Each row of a before or after table is a point. The points were changed in one or more steps. Then noise was added and the rows were shuffled. The steps act on columns, c1 being the first. Name the steps. A step turns or swaps two columns, mirrors them in a line or flattens them onto one, adds a multiple of one to another, or multiplies or shifts one. Angles are multiples of 10 degrees, from the lower column toward the higher: turns from -170 to 170, lines from 10 to 170 but not 90. Use the fewest steps. Two steps may share a column if one is a turn and the other turns, adds or multiplies; they go together, in the order done. Otherwise the lowest column goes first.
(in the rows, 128 means zero)

Before (10 x 3):
[[158 156  66]
 [170 138 134]
 [154 154 140]
 [159 134 138]
 [158 155 116]
 [ 27 118 143]
 [131  75 136]
 [175 145  72]
 [173 126  88]
 [151 152 142]]
After (10 x 3):
[[139 151 140]
 [145 156  67]
 [165 144  74]
 [145 132 138]
 [121  75 136]
 [ 20 120 139]
 [149 157 121]
 [161 139 135]
 [163 128  88]
 [145 152 142]]
Steps: shift c1 by -10

Before (10 x 8):
[[ 99 160  90 167 134 105 176 140]
 [ 91 159  94 172 197 137 133 107]
 [112 130  97 157 101 177 108 140]
 [100 188 150 146 118 144 144 122]
 [ 81  94 140  81  91  89  89 158]
 [147 103 188 121 192 139 163 143]
 [208 123 110  96 146 181  90 141]
 [ 94 133 107 130 133 118 172 113]
 [177  81 128 168 113 106  80 116]
 [202 127 160 182 105 121 119 184]]
After (10 x 8):
[[177  78 129 167 154 107  19 116]
 [ 81  61 142  77 130  90  30 159]
 [ 89 223  98 172 151 138  72 107]
 [113 103  98 157 107 177  47 139]
 [ 98 160  93 167 110 106 114 140]
 [ 95 135 102 128 128 119 114 110]
 [204 105 161 187 114 121  60 183]
 [209 142 109  98 143 181  30 142]
 [148 171 187 118 188 140 101 142]
 [100 165 150 147  78 145  82 121]]
Steps: turn c2 and c5 by -50 degrees; multiply c2 by 1.3; shift c7 by -60

Before (11 x 12):
[[144 117  44 104 104 160 141  92 143 195  84 126]
 [140 128 134  94 176 105 123 177 118  96 134 173]
 [170  78  82 142  95 123 157  96 108 161 102 143]
 [131  78  64 127 152 139 104  81 101 159 113 130]
 [168 112  90 104  94 142  87  74 139 136  91 115]
 [166 140 121 192 148 208 126 187 172  79 128 141]
 [146 187 131 192 162 143 136 143 162  94 115 125]
 [116  69  78 124 111 135 126  98 138 144  47 141]
 [104 112  95 103  80 159 112 100  75 142  87 111]
 [126 109 191  87 196 155 156 128 112  87 135 185]
 [ 80 120 176 108 136 148 111 127 120  94 158 225]]
After (11 x 12):
[[104 115 181 128  81  91 108 104 185 141 119 149]
 [122 155  94 111 191  80 113 127 103  90 179 182]
 [ 81 111  74 123 130  98 123 125  72  88 152 210]
 [130 107 171 134 149 120  80  83 145 158  81 150]
 [144 141 208 133 105  86 120  90 118 196  77 118]
 [143 139 139 194 160 154 187 144 102  92 141  99]
 [168 158 173 135  98 144  77  97 132 160 104 157]
 [174  85 181 119  96 104 113  75 127 138 113 113]
 [114 126 222 130 113 120  68  98 109 144 124 131]
 [168 123 127 227 151 107 142 189  86  81 123 110]
 [138 126 123  90 179 120 126 173 107  97 130 169]]
Steps: swap c2 and c7; turn c3 and c11 by 120 degrees; mirror c4 and c6 in the line at 20 degrees; mirror c9 and c12 in the line at 110 degrees

Before (8 x 20):
[[182  98 165 137 121 179 174 149  66 148 113 187 124  92  74 139 169  67
  112 139]
 [165 153 102 162  89 166 135 149  80 144 129 174 133  72 138 117 131 127
  140  92]
 [ 67  65  92 146 113 108  88 168 172 134 145 183 139 130 157  96 121 139
   76  97]
 [132 158 171 157 136 104 211 139 110 122 108 198 136 119 137 158 138 156
  151 123]
 [109  78 107 158 106 145  82 130  94 125 128 134 158 120 104 135 143  93
  127 134]
 [170  92 145 126 105 122 112  65 146 105 118 153  69 179 139 133 112 118
  192 153]
 [ 70 145 169  98 132  69 131 157 117 114 110 142 106   7 148 122  83 139
  108  83]
 [171 165  70  79 105 109 137 190 114  85 147 165 163 171 141  97 113 108
  123 161]]
After (8 x 20):
[[168  96 146 139 138 124 113  67 118 107 118 151  94 180 140 150 112 146
  192 182]
 [166 125 102 113 124 166 134 150 126 144 130 182 165  73 139 169 132  81
  140 130]
 [182  62 167 140 139 179 175 148  68 147 113 185 116  92  74 133 171  64
  112 131]
 [132 175 170 126 155 105 212 139 156 123 109 204 133 118 137 114 138 110
  152 121]
 [170 178  70 187 100 108 136 190 107  83 148 146 101 170 141 155 113 114
  123  87]
 [ 71 186 169 160 122  69 130 157 138 115 110 132 170   8 147 125  83 116
  108 158]
 [ 66  79  93 131 101 107  87 168 138 135 145 187 160 129 157 147 121 172
   76 123]
 [110  67 107 103 139 146  83 127  93 124 127 144 128 119 103 149 143  94
  126  98]]
Steps: add -0.7 times c6 to c2; mirror c4 and c12 in the line at 80 degrees; turn c5 and c16 by -100 degrees; swap c9 and c18; mirror c13 and c20 in the line at 140 degrees
